Every row gives one point. The points of each table are mixes of a few directions, plus a little noise. How many directions does each table use, and how many do they share? Where both have some left over, give the other angles between the two spaces (their principal angles), to ten degrees, smallest first.

First (7 x 2):
[[  0   7]
 [ -1 -29]
 [  0 -10]
 [  0  -4]
 [  0   2]
 [  2  60]
 [ -1 -24]]
Second (6 x 2):
[[-24  21]
 [ 17 -15]
 [ 16 -14]
 [  8  -7]
 [-33  29]
 [ 16 -14]]
Directions: first 1, second 1, shared 0; angles 50

First:
[[  5  36 -16 -22]
 [ -4  -8 -18   8]
 [  7  17  27 -15]
 [ -4 -16 -10  12]
 [ -3 -41  33  23]
 [  4  60 -54 -33]
 [ -3 -35  28  20]
 [ -1 -14   9   8]]
Second (7 x 4):
[[ -2   1   2   3]
 [ 24 -11 -17 -26]
 [ 38 -18 -27 -42]
 [-33  16  24  37]
 [ -7   3   5   8]
 [ 23 -11 -16 -25]
 [-41  20  29  46]]
Directions: first 2, second 1, shared 0; angles 70

First (7 x 9):
[[ -2   2   2  14  -1  -3   2   0   2]
 [  5  -4  -5 -35   1   6  -4  -1  -4]
 [ -9   7   8  59  -2 -10   8   1   7]
 [  4  -3  -4 -26   1   5  -3  -1  -3]
 [  7  -6  -7 -50   2   9  -6  -1  -6]
 [ -4   3   3  25  -1  -4   3   1   3]
 [ -2   1   2  12   0  -2   1   0   2]]
Second:
[[  3  10   3  -4   2   6   7   7   2]
 [ -5  10   4  -9   8  -5   8   0  15]
 [  9  10   1   0  -2  15   6  12  -8]
 [  1  14   4  -7   5   5  10   7   7]
 [  8 -15  -6  14 -13   7 -12   0 -23]
 [ -4  10   3  -8   8  -3   8   1  13]
 [ -3   2   1  -3   3  -4   2  -2   6]
 [ -1   6   2  -4   3   0   4   2   5]
 [-14 -60 -15  27 -17 -31 -41 -37 -20]
 [  5  14   3  -5   3  10   9  10   2]]
Directions: first 1, second 2, shared 0; angles 80

First, 9 rows:
[[-23 -11 -31   8  -6  22  56  23  11  11   6  26   1 -43]
 [ 28  23  24   8  -4 -11 -31 -16 -18   0 -23 -12  11  20]
 [ 15  18  13   8  -5   1 -20  -5  -2 -11 -22 -12  -1  12]
 [  8   9  21   4  11  -3 -23 -14   4 -11 -14 -14  -4   8]
 [-10  -9 -28  -6 -19   7  17  23   2   2  14   8  -4   2]
 [ -3  -5 -12  -7 -10  -1   1   9  -2   2  11   2  -1   9]
 [  1  13  -5  21  -4  17  32   5  -1   8 -22  14   9 -33]
 [-43 -52  -9 -38  34 -10  -9   0  34 -15  60  -9 -30  10]
 [ 26  13  27   3   4 -22 -24 -24 -27  15  -9  -3  19  15]]
Second, 8 rows:
[[ 22  -1   3  -2   4  40  21  -2  -4  -6   3  -8  -4   3]
 [-12 -22   1 -26 -10  42  -6 -15 -14 -19  -9 -20  15  14]
 [ 17  40  -1  19  14 -29  28  17  17  18   8  10 -18 -13]
 [ -3 -29  -1  18  -4 -26 -37   0  -3   6   5  21   2  -3]
 [ 27  58   0  24  20 -33  45  22  24  23  12  12 -26 -18]
 [-12 -38   1 -18 -12  36 -22 -16 -17 -18  -7 -12  17  14]
 [-10  15  -2   4   1 -30  -2   6   8   7   0   5  -3  -5]
 [-29 -22  -1 -19 -14   0 -27 -11  -9 -11 -10  -9  16  10]]
Directions: first 4, second 3, shared 0; angles 60, 70, 90

First:
[[ -2  -6  29  -6  12   3  -6 -13   8  28   0 -12   8   9 -21  13   4   7
   -7   0  -7   4   3  -7]
 [  5 -32  18  12   6  15 -14 -24 -10   5   8  -8  14   0 -29   6  -7  -3
   20 -35 -16  -9 -41   0]
 [ -5  22  -6  -8  -2 -21  -8  10   3   7   1 -10  -7  -2  16 -13  14  10
  -12  -2 -14  14  28   5]
 [  2  45 -10 -18 -19 -17  26  11   4  -9  16  29 -22  -8  34   5  25   0
   -6  31   0   3  32 -15]
 [  5  34   2  -8  -5  -5  24   7   6   1   8  17 -12   1  16   7   9  -2
  -13  33   6  -3  26 -14]
 [-14 -23  25  -1  14  23  -6 -25  14  12   2 -31  -2  10 -35  27 -25   0
    0   6  -3   3 -13 -28]
 [ 10 -33 -31   7 -10   2   6  25 -15 -22 -30  42  22  -6  14 -17   8 -10
   17  -7  45 -13 -28  46]
 [-13  15 -27 -11 -14 -16  -3  13   3 -18   2  -2 -18 -10  27  -8   6   3
    0   4  -3  15  17  -1]
 [ 13 -21   0  33  19  15 -18  -5 -13  -4  -6 -26  17   5 -22 -19 -33  -5
    0 -30  -9 -15 -25  14]]
Second, 11 rows:
[[ 16   8  -7  34   4  15  -3 -15 -17 -25  25 -17  -7  -5  -8 -12 -33 -12
    9 -24 -29 -21 -25 -15]
 [  4   2  -6  14   4   8   1  -1  -4 -12   4  -9  -3   0  -2  -4 -19  -5
   -1  -1  -2  -8  -6  -5]
 [-10 -27  46 -17  15  14  -2 -24  17  39  -6  -9  13  14 -39  35   5   7
   -1   9   6   6  -8 -14]
 [  4   1 -16  30  17  26   8   8   3 -24 -10 -29  -7   9  -9  -6 -60 -13
  -18  25  19 -16   1 -13]
 [-17 -23  21 -42 -13 -18  -6  -5   9  33 -10  28  12  -2  -1  20  57  14
   14  -7   9  23   0  16]
 [-18 -22   1 -36 -12 -15  -2  10  12  18 -23  25   9  -1   8  13  40  10
    7   9  28  22   7  20]
 [  4  21 -17  -1  -8 -16   3  15  -4  -8   1   9  -6  -6  23 -16  12   2
   -4   1  -3   3  17  10]
 [  5   0  -4  11   0   6  -2  -5  -6 -10   8  -5  -2  -2  -3  -4 -11  -4
    5 -10  -9  -7 -11  -4]
 [ 23  58 -31  36   4  -7  10  21 -14 -32  16 -16 -19  -4  30 -39 -33  -9
  -24   7 -21 -17  29  -6]
 [  0 -16  -1   0 -10   0  -8 -12 -10  -8  11  10   3  -9  -3   1  11  -2
   24 -29 -14  -1 -28   3]
 [-11  -1  14 -29  -1 -14   2   8  14  28 -16  12   6   6   4  11  31  11
  -10  19  17  17  24   9]]
Directions: first 6, second 4, shared 4
